Rows are points. The last column is the point's height on a tilted bowl or saddle (a function of degree 2), plus a little noise. Along how many of its main directions does it bend up, bend down or stay straight?

Points, 18 rows:
[[-26  16   8  -7]
 [ 34  34  60 -60]
 [-48  17   6  -4]
 [ 54  12 -37  46]
 [-30  17  -4 -10]
 [ 18  22   7 -18]
 [ 14 -44 -23  30]
 [ -1  26  19 -14]
 [ 34   4  55 -21]
 [-12  12 -28  -4]
 [ 13  17   7 -15]
 [ 17  15  10 -17]
 [-36   8  12  -7]
 [-24  12 -17 -13]
 [-28  38 -40  19]
 [ -9 -19  -6  -8]
 [ 20  16   4 -15]
 [ 21  17  -4 -10]]
Directions: 2 up, 1 down, 0 straight

Points:
[[ -7  -9  -9  -1 -21   3 -16]
 [ 10  19  -5  21 -15 -11 -24]
 [ -9   4   3  21  -1 -23 -15]
 [-25   6 -24  -6  17  -5   6]
 [  8  -3   4   2   9  -1  -3]
 [ -1  -7 -23   5  26 -13 -10]
 [  0  32 -21  -7  -3  20 -15]
 [  6 -27  -4   0   1  27 -26]
 [ -3  -5  -6 -12   5 -27 -10]
 [-13   0  -8  -1  13  -5   5]
 [ -8  13 -20  -7   8   8   0]
 [-12   8 -19  -6 -29   6 -28]
 [ 34  16  11   9  10 -10 -17]
 [ 15  18 -49 -14  28   9 -28]
 [ -8  45   5  10  27   2 -26]
 [ 17  39 -15   2   5 -13 -19]
 [ 14  20 -15  12  19 -18 -14]
 [ 17   2 -41   9  -8 -11 -27]
 [  5   5   1 -41  -1   6 -21]
 [-10 -23  32  30   2  -5 -32]
 [ 10  12  -2  14 -10   4 -11]
 [-10   1  20  -7  25   3  -8]
 [  5   4 -15  -8 -14  -2 -11]
 [ 10 -19 -32 -11  -1   2 -24]
 [ 11  -2 -17 -26  -2  -2 -14]
 [-15  25 -10 -18 -40 -15 -60]
 [  0   1   1  60  -6 -14 -57]
 [ 15  20  -5  28 -10 -21 -32]
 [-23 -26 -25 -14   1   5 -11]
 [-24  16 -17  -3  20 -10   4]
 [  0 -14   1  10 -23  12 -23]
 [-36 -15  -3  11  26 -15   3]
 [ -9   8  14   4  13  -6  -4]
 [-23  19   9  14  14   4  -7]
 [-12   6   0  -1   0  10   0]
 [  3  24  20 -18   4   6 -16]
 [  2   6  17  -4 -18 -38 -41]
 [ -7  -5 -14   0  -4 -13  -4]
 [-10  -3 -10  11   1  11  -2]
 [-45   7   8 -16   0   4  -5]
 [ 10  -3  21  23 -16  -3 -26]
 [-25  37 -19 -11  -7  -4 -22]
 [ -7 -18 -15  12  14 -23 -12]
 [-22  -7  -4  -9  -6   1  -1]
 [ 20  34 -20   1 -13  -6 -22]]
Directions: 0 up, 5 down, 1 straight

Points, 75 rows:
[[ 23  -2   3  11 -17  -5  -2  -1  -1]
 [-11 -40  -4  14  -8  15 -19 -25  10]
 [ -7   4  -6 -22 -22 -35  -7  -7   7]
 [ 20  28  26   5   9  12  -8 -30   6]
 [-19  10  29   9  15 -18 -19  -8 -19]
 [-10  12 -13   1  16 -19 -19  30   8]
 [  6  -3   0   7  -3   6   0  25  13]
 [  0  10 -32 -13   8  12 -15 -41  12]
 [  7  10   1 -40  43  18   8 -12  -1]
 [-21  18  34 -19 -24 -13   7 -22  -6]
 [ 29  -6  21  45 -18   4  10  33  23]
 [ -1  10  35 -26   2 -39 -13  -2  -8]
 [  8   0 -23   3  15  -5  -2  24   6]
 [  2  -8 -35 -13   2   9  12  -1  -9]
 [-21 -15  -3  -3  19 -11   6  13   8]
 [ 14   4   5  -4  18  -1  18  -5   6]
 [-42   3  16 -19 -14   6 -25  -6 -12]
 [  0   4  -2   7 -20 -14 -13  -6  -6]
 [ -7   4   6 -22 -13  13  -2  28  15]
 [ 19   3  -7 -19  23  -4  36 -18   8]
 [ 26   2  -9  11 -17   2 -38   4  20]
 [ -7  27   1  -8  11   5  39 -14  11]
 [-14  -7  27  -3 -13  13 -24  14 -12]
 [-25   5  15  -5   3  -3  36  -8  14]
 [ -3  25   7  15  14  -3 -26   6 -10]
 [  5  21  -2 -28   5  21  41 -13  10]
 [-13   0  30 -38 -10  -5  -5  -2   1]
 [ -1  -1 -24  -2  -2  17  34   1 -18]
 [-18   9  -4  -7  14 -10   1 -12  -4]
 [  3  -6   3   2  20 -25  18 -14  12]
 [  4  -4 -25  36  -8  -9 -15 -44  21]
 [-24 -34   4   9  -5  16  40 -12  -1]
 [ -8 -33 -28   0   3 -17  10 -25  17]
 [ 34   9 -18   0  -2  21 -12  -6  22]
 [ 20   8 -11  28  -2  14  -2  -2  12]
 [  4  21  -7  -6  29  20 -58   9 -46]
 [-19  -2   3  -7 -17  -8  21   2  -1]
 [ -3   3   5   4 -12  10   9 -14  -8]
 [  6  -9  19  27  -6 -30  -2  -7 -11]
 [-12   6   7   7   5 -18  27  15  14]
 [  1  -8  12  18  15 -10 -50 -29 -38]
 [  5  12 -14  19  -9  -3   3 -17   1]
 [ 18 -38  19  12   1   4 -33  50  60]
 [ 17   9  26  60  -1  -5   0  -9  -7]
 [ -8 -19  14 -18  33  -2   0   7   9]
 [ 26 -16   9 -27  -4   1 -16  29  17]
 [  6  -5  -4   8 -11 -45  -5  14  21]
 [ 25  20  26 -13   2 -17 -11   2  -1]
 [ -2  -3 -14   7  33 -11  -5  -4  -6]
 [ 26   9  -1  -1  15   3 -13 -35  13]
 [ 31   4   2  24   6 -25  -3  -5  19]
 [ -8  27  34  -9  -5  -6 -27   2 -27]
 [ -2   0   0  37 -14   7  17 -32 -17]
 [-34  25  -7  25  -2   5  -4   1  -6]
 [-25  33  29  -2   0 -15   7  21  29]
 [-15  13  -1  11  31  31 -40  30 -18]
 [-28 -24  -9  -6  16 -30  17  10  23]
 [ 16   5  22  -8 -11   3 -22  16  -5]
 [ -8  46 -41   8 -18  28  -9 -17  16]
 [  1  -8  27  16  51  -8  16  21  49]
 [-21 -16  15   4   3   4  25  -8   3]
 [  1  -5  45 -32 -26   2  10 -44  -4]
 [  7  12  -3 -16  -8   3   2 -25   6]
 [  1  -1 -21  14 -17  -5  14   6   0]
 [-21  15   7   2 -10  12  -5  18   3]
 [ 35  -7  -9  13  -1   7 -34  21  39]
 [-15  28  33   6  -3  -9 -27  -3 -30]
 [ 40 -10   1 -23  -5   6  22 -23  16]
 [ 14  19  13  -8   9   2  -9  15   5]
 [ 23 -39  19 -12  10  27  21  -3  28]
 [ 23   5  -3  11 -19 -29  -2 -42  10]
 [-16  -8 -38 -40 -13   5 -31  -9  18]
 [ 37 -23 -18   0  19   8 -12  -1  25]
 [-11 -23  27   5 -14  20 -43  -7 -32]
 [ 17 -12 -54  -4  49  23   4   9 -53]]
Directions: 5 up, 2 down, 1 straight

Points:
[[ 27  -4 -15   0   3   7  16  -7  -8]
 [-28 -15   8 -22   3   3  10  -5 -11]
 [-11   5 -33   6  22 -24 -22 -16 -15]
 [-23   5  -5 -10  15 -13 -11  -3  -2]
 [ -8   7  10  -6 -31   0 -24 -10 -12]
 [  0   6   3  -9  16 -11  -9  -3   3]
 [ 10 -18   9  17 -23   8  32  31 -24]
 [-24  -6 -17   0   0   9 -34  -8 -18]
 [ -6  16  30  30   3   8  10  19  -4]
 [ 12  -8 -11  -7 -13 -20  11  24 -16]
 [ 23 -15 -28 -17   2  15 -12  10 -26]
 [ -5  -4   4  32 -17 -13   5  31 -10]
 [ 25 -17  -6  11 -24  19   1 -25 -21]
 [ 60 -19  -4   5 -33 -10  10   8 -60]
 [  5  13   2  16   8  -8 -19  -5  -2]
 [ 11 -13   2  -8   8 -29  -6  36 -22]
 [ 21  -1  10  32   4  -3  17 -21 -13]
 [  5 -16   4  14 -25  23 -15   0 -22]
 [ 10 -13 -16  20   8   5   4 -16  -8]
 [ 30 -19   9   1 -32  10  -1   7 -28]
 [  4   3 -10   1   5 -29   2   4  -5]
 [ 15 -23 -33  21  53  10 -11  -3 -42]
 [ 34  10 -16  27  17 -11  15  10 -24]
 [  5 -23  20 -21  24 -11  -9  21 -21]
 [-33  14  14  24 -22   0  -1   7 -12]
 [ 27  -9  10   0   1  -3 -44 -15 -28]
 [ 28  -4  10 -10  17  -6 -15  17 -16]
 [-11   9   2   0 -36   4 -24 -31 -21]
 [ 19 -10   4 -29  10  -7   6 -12  -7]
 [ 23   1   4  -7  23  11   4  -2  -4]
 [  9  28  15 -23  23  -5  -4  12 -11]
 [-46  29   9   5  -7  29  -9   5 -33]
 [  4 -31 -20   7  24   6 -21  19 -34]
 [ 12  -3 -13 -10   0  11   9 -18   0]
 [  3   9 -26 -34 -47  -5 -13   2 -40]
 [-13 -33  -6  18  37  -2  14 -17 -22]
 [-25  -2  19  -6   8  21  -4  27 -14]
 [-12  -8 -20   6  13   3  14  11 -11]
 [ 22 -29   0 -20  30   8  10  18 -31]
 [-14 -16  19  -1  11  -2   5  14  -5]
 [ 11  -7  10  -4  -7 -29   4   5  -7]
 [  9 -17   1  -3   7  16  -4  10  -8]
 [ 25 -20 -16 -24 -23 -24   9  -3 -32]
 [-10   1  -9  17  32  10 -14   7 -13]
 [  3 -33  -4  13  10   6 -13  33 -32]
 [ 15 -15   2   1   1  24  20 -16  -9]
 [ -6   5   7  14   6  -8   6  23   1]
 [-11 -18 -25  10  -7  -2  15  -4 -16]
 [-10   3   2   3  -1  15 -11  -4  -1]
 [ 17 -12  -5 -32   9 -59   1  -5 -46]
 [  5  41   9 -24 -29  11  10  -9 -25]
 [ -2   5   4   7  10 -15  -6 -12   3]
 [  1  14 -15 -27 -20  -7   3  10 -13]
 [ -1   5 -18  39 -29 -35  -5   1 -36]
 [ -2  -3  43  -8  17   1  -1  12 -10]
 [-19 -10   1 -29   0 -17 -16  41 -25]
 [ -8   9 -19   9   7   3  24  44 -21]
 [ 31 -17 -13  -3 -15   4 -12 -17 -19]
 [ -3  -3  34   7  13 -21 -10   0  -6]
 [ 15  10   4   8 -35   3  21  30 -13]
 [-13  -9  -1   6 -26  28 -21  28 -29]
 [-20 -13   5  15  20   3   2  18 -11]
 [ 14  -5  11  15  -8  14 -23  -3 -13]
 [ 13  48 -12  -4 -20   2   1   1 -16]
 [-29   0  -3 -36  -4   6 -32  -6 -24]
 [  1   0  -3  -2 -23  18   6  -1  -8]
 [  3   4  -7 -13  20  -6 -26  -8  -3]
 [  3 -21 -11 -15  -1 -10   0  -6  -6]
 [  4   0   9  14 -18  20   9  11  -7]
 [ -4 -16  28   9  -2  -7  -5   3  -4]]
Directions: 0 up, 7 down, 1 straight
